Each row is a point. Each copy is the shape, with its points in the same order, turned, moved and blurred by noise. Some copies are also mirrored. Which?

Shape, 9 rows:
[[-0.17 -0.13 -0.39]
 [-0.08 -0.07  0.08]
 [ 0.06 -0.07  0.01]
 [-0.20  0.04 -0.25]
 [ 0.11 -0.01  0.40]
 [-0.08 -0.10  0.32]
 [ 0.11  0.10 -0.54]
 [ 0.17 -0.22  0.60]
 [-0.09 -0.28 -0.33]]
Copy 1 (9 x 3):
[[ 0.24 -0.43 -0.13]
 [-0.13 -0.12  0.08]
 [-0.06 -0.07 -0.02]
 [ 0.18 -0.30  0.06]
 [-0.35  0.18  0.11]
 [-0.30 -0.02  0.18]
 [ 0.46 -0.20 -0.26]
 [-0.57  0.16  0.08]
 [ 0.12 -0.48 -0.22]]
Copy 1 is: mirrored
Copy 2 (9 x 3):
[[-0.08 -0.30 -0.07]
 [ 0.04 -0.10  0.32]
 [ 0.23 -0.09  0.29]
 [-0.16 -0.11 -0.03]
 [ 0.30  0.01  0.62]
 [-0.02 -0.01  0.55]
 [ 0.14 -0.17 -0.28]
 [ 0.36 -0.04  0.72]
 [-0.02 -0.42  0.06]]
Copy 2 is: only turned
Copy 3 (9 x 3):
[[-0.05 -0.17 -0.40]
 [-0.25 -0.04  0.02]
 [-0.09 -0.09  0.05]
 [-0.10  0.00 -0.31]
 [-0.26  0.04  0.39]
 [-0.38 -0.01  0.21]
 [ 0.31 -0.05 -0.36]
 [-0.40 -0.11  0.60]
 [-0.08 -0.33 -0.31]]
Copy 3 is: only turned
Copy 4:
[[ 0.55 -0.08 -0.24]
 [ 0.09 -0.17 -0.12]
 [ 0.09 -0.19 -0.24]
 [ 0.35  0.05 -0.16]
 [-0.29 -0.26 -0.19]
 [-0.16 -0.24  0.00]
 [ 0.45  0.08 -0.59]
 [-0.41 -0.54 -0.08]
 [ 0.52 -0.24 -0.22]]
Copy 4 is: mirrored

Shape, 12 rows:
[[-0.05 -0.41 -0.07 -1.09 -0.62  0.04]
 [-0.03  0.05  0.12  0.06 -0.07 -0.08]
 [-0.15  0.04  0.32  0.10  0.26 -0.17]
 [-0.18  0.05  0.15 -0.04  0.20  0.19]
 [-0.39  0.04  0.08 -0.10 -0.18 -0.05]
 [-0.02  0.10 -0.48  0.02  0.09 -0.10]
 [-0.09  0.24 -0.26  0.01 -0.17 -0.19]
 [-0.15  0.27  0.28  0.05  0.16 -0.09]
 [ 0.02 -0.20  0.17  0.23  0.09 -0.13]
 [-0.26 -0.06  0.61 -0.11 -0.06  0.08]
 [ 0.16  0.28 -0.11 -0.05 -0.05 -0.12]
 [ 0.13  0.11 -0.48 -0.29 -0.57  0.20]]
Copy 1 (12 x 6):
[[-0.52  0.05 -0.09 -0.54 -1.15 -0.50]
 [-0.08  0.09  0.11  0.14 -0.05 -0.27]
 [-0.35  0.04  0.21  0.23  0.22 -0.25]
 [-0.31  0.03  0.10  0.01  0.02  0.06]
 [-0.18  0.12  0.39 -0.12 -0.19 -0.19]
 [ 0.12  0.29 -0.12 -0.33  0.12 -0.27]
 [ 0.14  0.40  0.14 -0.11 -0.07 -0.32]
 [-0.29  0.24  0.23  0.25  0.12 -0.11]
 [-0.10 -0.16  0.04  0.19  0.12 -0.33]
 [-0.50 -0.14  0.37  0.28 -0.24 -0.09]
 [-0.01  0.40 -0.11  0.09 -0.08 -0.27]
 [ 0.29  0.33 -0.17 -0.32 -0.65 -0.17]]
Copy 1 is: mirrored
Copy 2:
[[-0.05 -0.67  0.02  0.12 -1.15 -0.34]
 [-0.08  0.02  0.16  0.11 -0.01  0.00]
 [-0.08 -0.01  0.13 -0.18  0.28 -0.08]
 [-0.33  0.04  0.02 -0.18 -0.02  0.08]
 [-0.38 -0.18  0.26  0.11 -0.10 -0.16]
 [-0.27 -0.01 -0.32  0.44  0.03 -0.03]
 [-0.23  0.03  0.02  0.48 -0.04 -0.17]
 [-0.19  0.17  0.17 -0.08  0.15 -0.16]
 [ 0.06 -0.17  0.12  0.02  0.20  0.20]
 [-0.15 -0.12  0.48 -0.35 -0.10 -0.04]
 [-0.05  0.22 -0.06  0.30 -0.12 -0.11]
 [-0.26  0.00 -0.04  0.65 -0.72  0.06]]
Copy 2 is: only turned
Copy 3 (12 x 6):
[[ 0.02 -0.80 -0.21 -0.93  0.40  0.10]
 [ 0.05  0.14  0.04 -0.16 -0.08 -0.17]
 [ 0.13  0.22  0.27  0.05  0.05 -0.36]
 [-0.04  0.11  0.12  0.11  0.20 -0.03]
 [-0.22 -0.06  0.27 -0.26 -0.01 -0.11]
 [-0.38  0.09 -0.35 -0.03 -0.02 -0.35]
 [-0.32  0.18 -0.14 -0.30 -0.12 -0.28]
 [ 0.02  0.36  0.23 -0.08  0.11 -0.24]
 [ 0.20  0.03  0.04  0.09 -0.19 -0.30]
 [ 0.27  0.03  0.48 -0.15  0.11  0.07]
 [-0.08  0.31 -0.23 -0.28  0.04 -0.26]
 [-0.36 -0.09 -0.54 -0.58 -0.05  0.16]]
Copy 3 is: only turned

Shape, 14 rows:
[[-0.02 -0.12 -0.05  0.38  0.75 -0.03  0.12  0.38]
 [ 0.34 -0.18  0.35 -0.10 -0.30 -0.26 -0.65  0.38]
 [ 0.51 -0.09 -0.18  0.08 -0.01 -0.20  0.05  0.31]
 [ 0.30  0.14  0.21 -0.20  0.03  0.16  0.14  0.26]
 [-0.55 -0.01 -0.12  0.06  0.10  0.22  0.01  0.00]
 [-0.47  0.01 -0.02 -0.15 -0.11 -0.08  0.29 -0.11]
 [-0.28  0.23  0.41  0.07  0.09  0.00 -0.17  0.23]
 [ 0.06  0.17  0.66 -0.20  0.10  0.15 -0.38 -0.29]
 [-0.07  0.23  0.29  0.34  0.08 -0.11 -0.30 -0.30]
 [-0.27 -0.02 -0.17  0.19  0.11  0.28 -0.38 -0.06]
 [-0.51 -0.19  0.21  0.16 -0.19  0.05 -0.48  0.53]
 [ 0.13  0.36  0.12  0.16  0.25 -0.29 -0.81  0.12]
 [-0.20  0.08  0.19 -0.05  0.43 -0.34  0.30 -0.12]
 [-0.20  0.05  0.04  0.01 -0.17  0.15 -0.07 -0.10]]
Copy 1:
[[ 0.15 -0.46  0.01 -0.03  0.45 -0.46 -0.28 -0.58]
 [ 0.07  0.09 -0.22 -0.27 -0.56 -0.05 -0.79  0.06]
 [ 0.49 -0.29 -0.33 -0.29 -0.07 -0.16 -0.19 -0.03]
 [ 0.35 -0.18  0.25 -0.09 -0.13  0.01 -0.11  0.07]
 [-0.44 -0.27 -0.05  0.14  0.28  0.19  0.02 -0.14]
 [-0.42 -0.32 -0.04 -0.03  0.02 -0.01  0.30  0.12]
 [-0.27 -0.14  0.22  0.11  0.06 -0.19 -0.42  0.09]
 [-0.14  0.43  0.36  0.23 -0.35 -0.12 -0.23 -0.05]
 [-0.19  0.25 -0.16  0.35  0.02 -0.39 -0.21  0.04]
 [-0.24  0.08 -0.25  0.19  0.28  0.22 -0.23 -0.25]
 [-0.50 -0.38 -0.12  0.03 -0.05  0.21 -0.76 -0.04]
 [-0.05  0.49 -0.17 -0.15  0.19 -0.34 -0.72 -0.02]
 [-0.25 -0.21  0.14 -0.10  0.09 -0.57  0.23 -0.13]
 [-0.19 -0.09 -0.11  0.17  0.00  0.13 -0.02  0.10]]
Copy 1 is: only turned
Copy 2, 14 rows:
[[-0.25  0.26  0.08  0.01  0.49 -0.26  0.37  0.46]
 [ 0.21 -0.31  0.10 -0.15 -0.04  0.22 -0.65  0.23]
 [ 0.29 -0.43  0.02 -0.21  0.16 -0.09  0.12  0.15]
 [-0.11 -0.26  0.06 -0.30 -0.37 -0.29  0.10  0.32]
 [-0.30  0.38 -0.18  0.11 -0.24  0.03  0.24 -0.07]
 [-0.15  0.18  0.10  0.24 -0.50  0.09  0.36 -0.04]
 [-0.06  0.41  0.13  0.02 -0.24 -0.10 -0.15  0.30]
 [-0.40  0.09  0.30 -0.07 -0.45 -0.32 -0.62  0.10]
 [ 0.01  0.40  0.35  0.07 -0.11 -0.23 -0.31 -0.24]
 [-0.28  0.34 -0.26 -0.03 -0.09 -0.04 -0.09 -0.27]
 [-0.01  0.41 -0.36  0.22 -0.10  0.36 -0.31  0.35]
 [ 0.06  0.35  0.24 -0.42  0.26  0.06 -0.53  0.08]
 [-0.31  0.14  0.60  0.15 -0.20 -0.08  0.35  0.15]
 [ 0.00  0.11 -0.04  0.11 -0.30 -0.04 -0.07 -0.13]]
Copy 2 is: mirrored
Copy 3:
[[-0.13 -0.47  0.13  0.26  0.43 -0.12  0.15  0.43]
 [-0.11 -0.08  0.22  0.05 -0.85 -0.44 -0.26  0.22]
 [ 0.18 -0.35 -0.04 -0.02 -0.42  0.21  0.03  0.49]
 [ 0.04  0.16 -0.01 -0.09 -0.13  0.16 -0.21  0.48]
 [-0.16  0.05 -0.06 -0.09  0.27  0.04  0.15 -0.28]
 [-0.03 -0.04  0.11 -0.46  0.19  0.28 -0.03 -0.30]
 [-0.29  0.13  0.45  0.02 -0.01 -0.12 -0.01  0.04]
 [ 0.11  0.49  0.42  0.18 -0.15 -0.23 -0.38 -0.07]
 [ 0.18  0.08  0.59  0.31 -0.12 -0.03  0.03 -0.23]
 [-0.04 -0.01 -0.15  0.22  0.07 -0.19  0.10 -0.32]
 [-0.55 -0.10  0.11 -0.23 -0.27 -0.47  0.16 -0.24]
 [-0.13 -0.18  0.31  0.73 -0.46 -0.17 -0.17 -0.01]
 [ 0.12 -0.30  0.44 -0.04  0.34  0.17 -0.27  0.08]
 [ 0.01  0.14  0.07 -0.11 -0.13 -0.06  0.07 -0.23]]
Copy 3 is: mirrored
Copy 4, 14 rows:
[[-0.14  0.07 -0.84 -0.17  0.12  0.15 -0.12 -0.26]
 [ 0.18  0.10  0.04 -0.03 -0.86  0.29 -0.41  0.32]
 [ 0.34  0.52 -0.22 -0.13 -0.29  0.19 -0.18 -0.21]
 [ 0.10  0.19  0.12 -0.19 -0.04  0.46 -0.04 -0.06]
 [-0.21 -0.08 -0.07 -0.01  0.23 -0.31  0.08  0.14]
 [ 0.08 -0.12  0.12 -0.07  0.09 -0.28  0.40  0.04]
 [-0.34 -0.19 -0.05 -0.31 -0.25  0.14  0.01  0.10]
 [-0.24 -0.45  0.37  0.12 -0.35  0.39 -0.16 -0.14]
 [-0.35 -0.17  0.06  0.06 -0.44 -0.08 -0.09 -0.38]
 [-0.27 -0.01 -0.07  0.17  0.03 -0.28 -0.33  0.04]
 [-0.35 -0.01 -0.23 -0.13 -0.38 -0.17 -0.14  0.65]
 [-0.17 -0.18 -0.07 -0.31 -0.62 -0.04 -0.71 -0.27]
 [ 0.13 -0.33 -0.24 -0.19 -0.01  0.03  0.31 -0.39]
 [-0.11  0.04  0.18  0.06 -0.07 -0.14  0.03  0.04]]
Copy 4 is: mirrored

Shape (15 x 9):
[[ 0.06 -0.41 -0.13 -0.25  0.16 -0.03  0.12  0.16 -0.34]
 [ 0.47 -0.27  0.32  0.23 -0.26 -0.13  0.06  0.20 -0.10]
 [-0.26  0.14 -0.39  0.18  0.20 -0.35  0.11  0.38  0.28]
 [-0.07  0.23 -0.52 -0.09 -0.21 -0.17 -0.10 -0.13  0.19]
 [-0.55 -0.40 -0.21 -0.13  0.03 -0.16  0.74  0.07  0.20]
 [ 0.11 -0.20 -0.08 -0.20 -0.10  0.19 -0.07  0.06  0.32]
 [ 0.42 -0.22 -0.12  0.09 -0.03 -0.03  0.27 -0.27 -0.29]
 [ 0.06 -0.34 -0.08 -0.15 -0.33  0.42 -0.28  0.25 -0.13]
 [ 0.33 -0.06  0.20 -0.22  0.31  0.68  0.57 -0.09 -0.26]
 [-0.25 -0.20 -0.08  0.03 -0.27 -0.04  0.13  0.16  0.02]
 [-0.02 -0.04  0.02  0.03  0.07 -0.35  0.10  0.29 -0.17]
 [ 0.39 -0.16 -0.16  0.60 -0.06 -0.19 -0.11  0.07  0.23]
 [-0.29  0.02 -0.31  0.05 -0.04 -0.18  0.31  0.54  0.12]
 [-0.32 -0.25  0.30  0.42  0.17 -0.22  0.29  0.31  0.40]
 [-0.29 -0.13  0.15  0.00  0.34  0.18  0.33  0.24 -0.32]]
Copy 1:
[[ 0.26 -0.40  0.07  0.05  0.05 -0.04  0.17  0.35 -0.14]
 [ 0.26 -0.05  0.31  0.36 -0.23 -0.23 -0.46  0.24 -0.27]
 [-0.31 -0.23 -0.22  0.22 -0.25 -0.34  0.18 -0.14  0.35]
 [-0.06  0.02 -0.28 -0.19 -0.08 -0.11  0.05 -0.45 -0.05]
 [-0.64 -0.48  0.15 -0.11  0.14 -0.45  0.37  0.24 -0.17]
 [-0.02 -0.05 -0.11 -0.32 -0.20 -0.10 -0.22  0.23 -0.08]
 [ 0.22 -0.16  0.21  0.15  0.39 -0.01 -0.26  0.04 -0.24]
 [ 0.14 -0.27 -0.06 -0.18 -0.47  0.30 -0.20  0.26 -0.37]
 [-0.13  0.12  0.18  0.04  0.48  0.44 -0.19  0.78 -0.09]
 [-0.21 -0.26  0.12  0.00 -0.31 -0.13  0.05  0.02 -0.25]
 [ 0.11 -0.12  0.13  0.33 -0.20 -0.25  0.18  0.09  0.02]
 [ 0.06 -0.25  0.08  0.25 -0.21 -0.25 -0.64 -0.22  0.17]
 [-0.39 -0.28 -0.21  0.29 -0.29 -0.25  0.23  0.07  0.00]
 [-0.50 -0.26  0.46  0.19 -0.39 -0.49 -0.10  0.25  0.30]
 [-0.20 -0.24  0.34  0.20 -0.05  0.18  0.30  0.47  0.11]]
Copy 1 is: mirrored
Copy 2:
[[-0.05 -0.32 -0.13  0.02 -0.26 -0.02 -0.04  0.30 -0.37]
 [ 0.02 -0.32  0.21  0.28 -0.42  0.12  0.47  0.14  0.24]
 [ 0.12  0.19 -0.32  0.28  0.21 -0.49  0.05  0.48 -0.01]
 [ 0.07  0.24 -0.25 -0.08 -0.28 -0.56 -0.17  0.15  0.23]
 [-0.22 -0.22 -0.37  0.34  0.14 -0.72  0.16  0.03 -0.64]
 [-0.25 -0.15  0.15 -0.09 -0.07 -0.28 -0.06  0.14  0.08]
 [ 0.20 -0.49 -0.25  0.12 -0.44  0.04  0.08 -0.14  0.09]
 [-0.50  0.04  0.04 -0.10 -0.45  0.10  0.04  0.22 -0.04]
 [-0.01 -0.66 -0.19 -0.52  0.01  0.20  0.41 -0.21 -0.13]
 [-0.20  0.13 -0.21  0.19 -0.25 -0.33  0.20  0.08 -0.18]
 [ 0.23 -0.02 -0.02  0.27 -0.22 -0.14  0.25  0.44 -0.15]
 [-0.01 -0.09 -0.13  0.55 -0.11  0.01  0.02  0.15  0.60]
 [-0.06  0.18 -0.36  0.25 -0.03 -0.48  0.45  0.50 -0.17]
 [-0.07  0.05 -0.04  0.70  0.37 -0.23  0.37  0.13 -0.16]
 [ 0.00 -0.03 -0.23  0.05  0.05  0.11  0.34  0.11 -0.56]]
Copy 2 is: only turned

Shape (17 x 12):
[[ 0.41  0.08 -0.29 -0.11 -0.07 -0.01  0.02 -0.20 -0.06  0.09 -0.18  0.41]
 [-0.08  0.30 -0.29  0.03  0.40 -0.27  0.06 -0.07 -0.10  0.27  0.38  0.26]
 [-0.11 -0.31 -0.40 -0.14  0.34  0.48 -0.16  0.24 -0.22  0.17 -0.19  0.21]
 [-0.03 -0.13 -0.15  0.29  0.18  0.38  0.14 -0.31 -0.51 -0.27  0.06  0.33]
 [ 0.05 -0.42  0.19  0.18 -0.13  0.05  0.14 -0.43 -0.52  0.40 -0.08 -0.29]
 [ 0.28  0.28  0.37 -0.12 -0.15  0.13  0.29  0.33 -0.16 -0.34 -0.10 -0.01]
 [-0.02 -0.01  0.01  0.40 -0.10 -0.30  0.11  0.23 -0.50  0.17  0.31 -0.16]
 [-0.08 -0.35  0.19  0.42  0.28  0.17 -0.04 -0.18 -0.37 -0.10 -0.16  0.45]
 [-0.13  0.20  0.38  0.18  0.41  0.25 -0.50  0.12  0.24  0.22 -0.06  0.40]
 [-0.09  0.26 -0.15  0.36 -0.23  0.12  0.09 -0.15  0.23 -0.37 -0.13  0.08]
 [-0.08 -0.24  0.37  0.04  0.42  0.22 -0.46 -0.28 -0.29 -0.36  0.09 -0.29]
 [-0.06  0.02  0.05 -0.04 -0.28  0.39  0.27 -0.01  0.23 -0.34  0.08  0.13]
 [ 0.04 -0.09  0.23 -0.13 -0.27  0.03 -0.47 -0.23  0.26  0.11  0.49 -0.32]
 [-0.04 -0.23  0.22  0.10  0.15  0.09  0.03  0.06 -0.37  0.11  0.29  0.18]
 [ 0.16 -0.34 -0.29  0.22  0.44 -0.06 -0.13 -0.25 -0.08  0.24  0.48 -0.31]
 [-0.20 -0.32 -0.40  0.56  0.36  0.48  0.03  0.10 -0.18  0.28 -0.10  0.39]
 [-0.19 -0.17  0.21 -0.14 -0.04 -0.18  0.06  0.20  0.23  0.30  0.06  0.46]]
Copy 1, 17 rows:
[[-0.01 -0.05  0.23 -0.25 -0.14 -0.02  0.25 -0.49  0.31  0.09 -0.24  0.21]
 [ 0.12  0.11  0.00  0.11  0.24  0.05 -0.19 -0.33  0.15  0.40 -0.66 -0.23]
 [-0.03  0.27 -0.04 -0.22  0.28  0.32  0.65  0.15  0.33  0.10 -0.37 -0.21]
 [ 0.42  0.58  0.40 -0.22  0.23  0.34  0.12 -0.16  0.07  0.04 -0.11  0.06]
 [-0.21  0.09  0.06  0.09  0.26  0.74 -0.05 -0.41 -0.32 -0.30  0.20  0.00]
 [-0.23  0.36  0.08 -0.18 -0.59 -0.18 -0.13  0.09 -0.06 -0.05 -0.01  0.19]
 [-0.10  0.31 -0.03  0.39  0.08  0.22 -0.05 -0.21 -0.54  0.04 -0.37 -0.08]
 [ 0.14  0.32  0.64 -0.23  0.22  0.43  0.15 -0.19  0.02 -0.33 -0.30 -0.22]
 [-0.05 -0.16  0.41 -0.22  0.10  0.18 -0.16  0.37  0.34 -0.20 -0.76 -0.16]
 [ 0.47  0.15  0.33  0.30 -0.03 -0.19 -0.11  0.03  0.29 -0.15 -0.03  0.20]
 [ 0.32  0.01  0.17 -0.50  0.37  0.31 -0.11  0.34 -0.41 -0.24 -0.02 -0.06]
 [ 0.03  0.31  0.39  0.12 -0.01 -0.06  0.01  0.18  0.34  0.16  0.21  0.11]
 [-0.29 -0.44  0.14  0.09  0.39  0.08 -0.29  0.28 -0.23  0.25  0.01  0.22]
 [-0.17  0.34  0.22 -0.05  0.19  0.30 -0.06  0.01 -0.16  0.18 -0.27 -0.13]
 [-0.01  0.11 -0.14 -0.08  0.87  0.03 -0.01 -0.32 -0.24  0.06 -0.20 -0.12]
 [ 0.12  0.52  0.29  0.11  0.46  0.39  0.49 -0.10  0.39 -0.23 -0.54 -0.25]
 [-0.40 -0.19  0.41  0.19 -0.07  0.16 -0.08 -0.01  0.22  0.13 -0.30 -0.44]]
Copy 1 is: mirrored
Copy 2 (17 x 12):
[[-0.29 -0.16  0.03 -0.02  0.21 -0.20 -0.02  0.20 -0.34  0.05 -0.15  0.27]
 [-0.31  0.04 -0.41  0.42  0.07 -0.23  0.06 -0.45 -0.15  0.02 -0.32  0.22]
 [-0.58  0.35  0.03 -0.12 -0.15  0.37  0.23  0.11 -0.34 -0.32  0.00  0.10]
 [-0.39 -0.12  0.22  0.19 -0.17  0.34 -0.13 -0.02 -0.17  0.23 -0.37 -0.26]
 [-0.24 -0.09  0.32  0.23  0.42  0.08 -0.15 -0.05  0.15 -0.20  0.27 -0.68]
 [ 0.26 -0.19 -0.21 -0.22  0.08  0.15  0.46  0.11  0.04  0.47  0.07 -0.01]
 [-0.28 -0.39 -0.42 -0.13  0.18  0.00 -0.04 -0.55 -0.05 -0.03  0.07 -0.42]
 [-0.74 -0.26  0.24  0.11 -0.13  0.23  0.05  0.02  0.15  0.12 -0.05 -0.05]
 [-0.44 -0.04 -0.03  0.32  0.14  0.51  0.39 -0.29  0.31  0.03  0.00  0.68]
 [ 0.25 -0.28 -0.09  0.10 -0.16  0.26 -0.36 -0.02 -0.02  0.36 -0.02  0.21]
 [-0.04 -0.22  0.17  0.54 -0.41  0.39  0.52 -0.01  0.23 -0.24 -0.04 -0.30]
 [ 0.23  0.03  0.04 -0.14 -0.10  0.21 -0.11  0.11  0.16  0.37 -0.25  0.15]
 [ 0.43 -0.14  0.01  0.29  0.18  0.10  0.17 -0.35  0.41 -0.56 -0.23  0.00]
 [-0.40 -0.07 -0.07 -0.08  0.09  0.01  0.28 -0.26  0.15 -0.06 -0.16 -0.23]
 [-0.30 -0.06 -0.44  0.47  0.06  0.07 -0.09 -0.04  0.08 -0.59 -0.24 -0.30]
 [-0.91  0.23 -0.07  0.04 -0.05  0.56 -0.30 -0.09 -0.12 -0.14 -0.03  0.07]
 [-0.29  0.19 -0.01 -0.21  0.16 -0.28  0.20 -0.23  0.45  0.05  0.02  0.42]]
Copy 2 is: only turned
